Every row gives one point. The points of each table are mixes of a few directions, plus a little noise. How many directions does each table use, and how many do they share? Where both have some left over, give the other angles between the two spaces (their principal angles), to ten degrees, smallest first.

First (7 x 3):
-.13 .33 .21
-.62 -.35 .38
.66 .01 -.53
.02 -.12 -.06
.31 .11 -.21
.07 .23 .02
-.30 -.21 .18
Second, 5 rows:
-.62 -.54 -.24
.37 .32 .14
.35 .30 .13
-.25 -.22 -.10
.15 .13 .06
Directions: first 2, second 1, shared 0; angles 30

First (8 x 4):
-.08 .09 -.10 .30
.25 -.30 .31 -.94
-.01 .01 -.01 .03
.09 -.11 .11 -.34
-.01 .01 -.01 .04
-.02 .02 -.02 .07
-.14 .16 -.17 .51
-.09 .11 -.11 .33
Second (5 x 4):
-.13 -.23 -.28 -.17
.11 -.12 .70 -.20
.08 -.03 -.14 -.27
.01 .29 -.14 .40
-.06 .08 -.15 .22
Directions: first 1, second 3, shared 1

First (10 x 8):
-.04 -.16 -.05 -.14 -.13 -.10 -.05 -.08
.09 .38 .12 .32 .30 .24 .12 .19
-.08 -.34 -.11 -.29 -.28 -.22 -.11 -.17
.17 .70 .23 .60 .57 .45 .22 .35
-.08 -.31 -.10 -.27 -.25 -.20 -.10 -.15
.01 .04 .01 .04 .03 .03 .01 .02
-.11 -.45 -.15 -.39 -.37 -.29 -.14 -.23
-.03 -.10 -.04 -.09 -.08 -.07 -.03 -.05
-.02 -.07 -.02 -.06 -.06 -.04 -.02 -.03
.08 .33 .11 .28 .26 .21 .10 .16
Second (8 x 8):
-.14 .07 -.04 .03 .04 -.07 -.21 .07
.04 .14 -.06 -.08 .06 -.04 -.47 .13
-.39 .16 -.10 .10 .09 -.18 -.44 .14
-.60 -.06 -.01 .30 -.02 -.16 .37 -.08
-.08 -.07 .02 .07 -.03 .00 .25 -.07
.34 .01 .02 -.16 .00 .10 -.14 .03
-.11 -.13 .05 .12 -.06 .01 .49 -.14
.94 -.11 .12 -.37 -.08 .33 .15 -.09
Directions: first 1, second 2, shared 0; angles 90

First:
.71 .49 .35 .21 -.07 -.21 -.33 .44 .14
.05 .03 .02 .01 .00 -.01 -.02 .03 .01
-.37 -.26 -.18 -.11 .03 .11 .17 -.23 -.07
.46 .32 .24 .14 -.04 -.14 -.22 .29 .09
-.94 -.65 -.46 -.28 .09 .29 .44 -.59 -.19
-.24 -.17 -.12 -.07 .02 .07 .11 -.15 -.05
.19 .14 .10 .06 -.02 -.06 -.09 .12 .04
-.23 -.16 -.11 -.07 .02 .07 .10 -.14 -.05
.36 .25 .18 .11 -.04 -.11 -.17 .22 .07
Second (10 x 9):
-.10 -.02 .02 -.31 -.41 -.42 -.19 .03 .00
.41 .62 -.31 .31 -.71 -.13 -.61 -.02 -.09
-.02 -.18 .04 -.08 -.39 -.43 -.05 .15 .01
.09 -.37 .05 .18 .00 -.07 .20 .14 .02
-.27 .47 .16 .26 .36 .14 .15 .07 .00
-.22 -.25 .23 .13 .26 -.10 .39 .20 .05
-.12 .08 .10 .21 .65 .47 .31 -.05 .02
-.21 .08 .12 -.01 .30 .10 .16 .01 .02
.25 -.09 -.24 -.28 .11 .42 -.19 -.34 -.02
.18 -.35 -.16 -.40 -.17 .03 -.17 -.20 .00
Directions: first 1, second 4, shared 0; angles 50

First, 8 rows:
.33 -.41 .09 -.27 -.38 .16 .41 -.11 -.17 -.13 -.26 -.02
.29 .04 .12 -.14 -.32 -.31 -.10 .16 -.44 -.08 .01 -.07
.12 .26 -.12 .40 -.46 .11 .30 -.07 .05 .43 .57 .12
-.28 -.07 .14 -.29 .28 -.25 -.53 .42 -.07 .34 -.22 .15
-.17 -.05 -.33 .02 .06 .07 -.24 -.16 .35 -.11 .22 .13
-.11 .10 .15 .30 .20 .54 .21 .09 -.02 -.06 .12 -.53
.13 .03 .12 -.21 .20 -.59 .12 -.19 -.04 -.12 -.55 .41
-.30 .09 -.18 .19 .43 .25 -.17 -.13 .34 -.28 .11 -.19
Second (11 x 12):
-.02 -.10 .35 .81 .93 -.49 .04 -.17 -.94 -.07 -.19 .56
-.12 -.18 -.32 .11 -.17 -.04 .01 .00 -.04 -.01 -.12 -.18
-.24 .09 -.36 .29 .09 .21 .06 .09 -.55 -.22 .09 .25
-.10 -.17 -.24 .14 -.09 -.08 .01 -.02 -.07 -.01 -.13 -.13
.24 .23 .55 -.26 .20 -.01 -.04 -.02 .24 .09 .15 .17
.31 .47 .59 -.72 -.12 .33 -.06 .09 .65 .09 .38 .09
-.15 -.27 -.40 .15 -.21 -.09 .01 -.02 -.03 .00 -.19 -.26
-.01 -.17 -.13 -.02 -.17 -.10 -.01 -.03 .16 .07 -.13 -.23
-.10 -.29 -.35 .06 -.28 -.12 .00 -.03 .13 .05 -.21 -.34
.14 .38 .33 -.36 .03 .30 -.02 .08 .19 -.03 .31 .22
.03 .01 -.03 -.21 -.21 .08 -.02 .03 .27 .04 .03 -.15
Directions: first 6, second 3, shared 0; angles 40, 70, 80

First:
-.11 -.13 .27 .31 -.01 .68 .03 -.17 .43 -.08 .09 .10 .21 -.20
.31 .36 -.69 -.12 .08 -.74 -.12 .00 -.39 -.30 -.05 -.12 -.05 .24
.06 .20 .11 .38 -.13 .25 -.26 .09 -.01 -.25 .02 .16 .28 -.06
.01 .04 -.26 .16 .18 .29 .11 -.21 .13 -.13 .08 -.06 -.05 -.10
-.27 -.15 .62 .23 -.10 .64 -.02 .17 .08 .25 .02 .16 .02 -.22
-.21 -.16 .17 -.51 .04 -.43 .19 .31 -.49 .60 -.11 -.12 -.54 .07
.18 .25 -.03 -.11 -.22 -.70 -.31 .32 -.43 -.09 -.12 .06 .12 .24
.02 -.45 .26 -.10 -.08 .27 .16 -.45 .94 -.11 .07 .01 .41 -.01
.01 .04 -.44 -.24 .25 -.27 .22 -.07 -.26 .11 .00 -.20 -.39 .04
Second (8 x 14):
.15 -.01 -.65 -.63 .20 -.67 -.07 .11 .41 .14 .06 -.05 -.15 .09
.55 -.05 -.61 -.24 .01 -.68 -.08 -.16 .60 .46 -.18 -.21 .05 -.01
-.49 .10 .57 .34 .12 .20 .55 -.15 -.26 -.19 -.10 -.17 -.19 .10
.00 -.38 .27 -.17 -.25 .67 -.38 .15 -.31 .04 .24 .33 .13 -.16
.29 -.15 -.12 .04 -.20 .22 -.23 -.24 -.27 -.34 .11 .09 .29 .05
-.44 .15 .29 .19 .28 -.03 .57 -.10 .27 .02 -.12 -.22 -.26 .03
-.09 .12 .31 .21 -.09 -.04 .06 .11 -.45 .04 -.12 -.04 -.08 .05
.04 .24 -.05 .27 -.07 .33 -.43 .29 .01 -.18 .11 .28 .21 -.15
Directions: first 4, second 6, shared 3; angles 70
